Each row is a point. The points of each table are mixes of a few directions, plus a little noise. How many directions does each table use, and how many do they share? Where both have some left over, give the other angles between the two spaces (their principal angles), to ten degrees, smallest first.

First, 4 rows:
+0.09 -0.27

+0.17 -0.55

-0.23 +0.73

-0.03 +0.10
Second (6 x 2):
+0.07 +0.02

+0.45 +0.14

-0.30 -0.10

-0.92 -0.29

+0.34 +0.11

+0.36 +0.11
Directions: first 1, second 1, shared 0; angles 90

First, 6 rows:
+0.08 -0.51 -0.11 +0.12 -0.67 -0.35

-0.24 -0.20 +0.34 +0.15 +0.23 +0.30

-0.05 +0.03 -0.22 -0.31 -0.64 +0.00

+0.13 -0.20 +0.22 +0.45 +0.62 -0.15

-0.09 +0.38 +0.25 +0.06 +0.88 +0.34

+0.16 +0.49 -0.48 -0.48 -0.42 -0.14
Second, 6 rows:
-0.13 -0.45 +0.40 +0.22 +0.18 +0.01

+0.05 +0.47 -0.31 -0.84 -0.54 -0.16

+0.37 +0.35 -0.40 -0.10 +0.03 -0.40

-0.26 -0.47 +0.57 +0.29 +0.37 +0.21

+0.18 +0.19 -0.52 +0.02 -0.50 -0.10

-0.21 -0.08 +0.26 +0.40 +0.46 +0.44
Directions: first 3, second 4, shared 3

First:
+0.16 +0.01 +0.28 +0.40 -0.10 +0.34 -0.37 +0.29 +0.08 +0.30 +0.42

+0.65 +0.15 -0.28 +0.19 +0.33 -0.28 -0.11 -0.35 +0.62 +0.91 +0.11

+0.24 +0.12 +0.22 -0.04 +0.30 +0.10 +0.38 -0.13 -0.22 -0.42 +0.23

-0.34 -0.62 +0.29 -0.28 -0.72 -0.65 +0.12 +0.07 -0.01 -0.58 -0.35

-0.52 +0.05 +0.11 +0.19 -0.53 -0.14 +0.48 +0.29 -0.56 -1.02 -0.46

-0.10 +0.08 -0.12 +0.19 +0.29 +0.03 -0.52 +0.12 +0.02 +0.41 +0.05

+0.21 +0.00 +0.07 -0.11 +0.36 +0.25 -0.21 -0.08 +0.10 +0.31 +0.35

-0.62 +0.22 -0.31 -0.04 -1.06 +0.67 +0.57 +0.34 -0.23 -0.39 -0.52

+0.12 -0.11 -0.06 -0.38 +0.44 +0.05 -0.24 -0.23 +0.16 +0.34 +0.21

+0.21 +0.11 -0.20 -0.10 +0.70 -0.37 -0.05 -0.33 +0.05 +0.15 -0.03
Second:
-0.39 -0.09 -0.31 -0.32 +0.20 -0.09 -0.40 -0.03 -0.02 +0.23 -0.25

-0.46 -0.28 +0.46 +0.47 +0.16 -0.43 -0.80 +0.50 -0.47 -0.41 +0.07

+0.30 +0.31 -0.53 -0.22 -0.31 +0.39 +0.58 -0.31 +0.47 +0.54 -0.19

-0.15 -0.06 +0.06 +0.20 -0.09 -0.10 -0.27 +0.19 -0.05 +0.02 -0.04

-0.20 +0.14 +0.09 +0.46 +0.12 -0.11 -0.21 +0.28 -0.32 -0.24 -0.06

-0.19 -0.27 -0.07 -0.07 -0.36 -0.08 -0.41 +0.12 +0.27 +0.41 -0.10

+0.45 +0.20 -0.21 -0.23 -0.19 +0.32 +0.68 -0.34 +0.35 +0.22 +0.04

+0.45 +0.37 +0.24 -0.23 +0.91 +0.12 +0.87 -0.43 -0.53 -0.91 +0.32

-0.35 -0.21 +0.32 +0.48 -0.10 -0.30 -0.65 +0.46 -0.24 -0.16 +0.02

+0.55 -0.11 -0.05 -0.54 -0.33 +0.27 +0.61 -0.43 +0.55 +0.31 +0.19
Directions: first 6, second 4, shared 4

First, 9 rows:
+0.50 +0.14 +0.21 -0.11 +0.05 +0.00 -0.07 -0.10 -0.17 -0.04 -0.49 +0.41
 +0.14 -0.07 -0.22 +0.23 -0.27 -0.12

-0.14 -0.10 -0.04 +0.07 -0.05 -0.07 -0.08 +0.15 +0.15 +0.14 +0.15 -0.10
 +0.10 +0.03 +0.00 +0.11 +0.03 +0.02

+0.04 +0.08 +0.03 +0.01 +0.43 +0.48 +0.16 -0.28 -0.43 -0.41 -0.11 +0.07
 -0.29 -0.10 +0.03 -0.30 -0.09 -0.27

-0.42 +0.13 +0.15 +0.47 +0.33 +0.20 +0.37 -0.37 +0.18 +0.28 +0.79 -0.24
 +0.02 -0.51 -0.36 -0.66 +0.23 -0.04

-0.03 +0.46 +0.23 +0.09 -0.22 -0.27 +0.61 -0.64 +0.19 +0.26 +0.41 -0.01
 -0.10 -0.45 -0.31 -0.85 +0.35 +0.37

+0.24 -0.57 -0.28 -0.28 +0.00 +0.08 -0.84 +0.89 -0.17 -0.27 -0.76 +0.12
 +0.21 +0.69 +0.44 +1.27 -0.47 -0.32

+0.05 -0.42 -0.20 -0.15 -0.20 -0.17 -0.60 +0.71 +0.14 +0.04 -0.34 -0.01
 +0.27 +0.48 +0.26 +0.93 -0.23 -0.07

+0.38 +0.07 +0.12 -0.11 +0.10 +0.10 -0.08 -0.03 -0.22 -0.13 -0.44 +0.32
 +0.06 +0.00 -0.09 +0.23 -0.24 -0.15

-0.62 +0.17 -0.21 +0.00 -0.44 -0.35 +0.56 -0.33 +0.32 +0.11 +0.78 -0.58
 -0.40 -0.05 +0.25 -0.95 +0.68 +0.57
Second:
+0.64 +0.03 +0.36 -0.18 -0.70 -0.84 -0.21 +0.26 +0.46 +0.73 -0.14 +0.37
 +0.61 +0.14 -0.23 +0.50 +0.08 +0.36

-0.35 +0.21 -0.35 +0.07 +0.52 +0.66 +0.20 -0.38 -0.41 -0.80 -0.48 -0.07
 -0.49 -0.30 -0.01 -0.18 -0.41 -0.28

-0.64 -0.34 -0.16 +0.28 +0.41 +0.56 +0.30 +0.08 -0.10 +0.00 +0.95 -0.69
 -0.33 -0.09 +0.38 -0.50 +0.11 -0.29

+0.14 -0.17 +0.23 +0.11 -0.31 -0.35 -0.02 +0.28 +0.39 +0.69 +0.43 -0.08
 +0.40 -0.04 -0.10 +0.20 +0.03 +0.10

+0.23 -0.09 +0.14 -0.17 -0.38 -0.36 +0.04 +0.18 +0.15 +0.36 +0.21 -0.05
 +0.11 +0.19 +0.18 +0.01 +0.18 +0.18

+0.38 +0.12 +0.16 -0.17 -0.20 -0.40 -0.35 +0.00 +0.04 +0.00 -0.47 +0.48
 +0.24 +0.24 -0.20 +0.23 +0.23 +0.20

-0.55 +0.11 -0.25 +0.40 +0.91 +0.72 -0.23 -0.31 -0.29 -0.73 -0.28 +0.11
 -0.18 -0.28 -0.38 -0.10 -0.12 -0.40

+0.44 +0.03 +0.17 -0.25 -0.71 -0.54 +0.24 +0.17 +0.29 +0.57 +0.01 -0.04
 +0.21 -0.01 +0.12 +0.25 -0.23 +0.25

+0.32 +0.03 +0.10 -0.26 -0.15 -0.30 -0.32 +0.00 -0.12 -0.14 -0.32 +0.35
 +0.02 +0.44 +0.09 -0.02 +0.45 +0.22

-0.62 +0.02 -0.38 +0.19 +0.62 +0.82 +0.33 -0.29 -0.40 -0.66 +0.08 -0.42
 -0.57 -0.30 +0.19 -0.40 -0.30 -0.38
Directions: first 4, second 4, shared 2; angles 40, 80
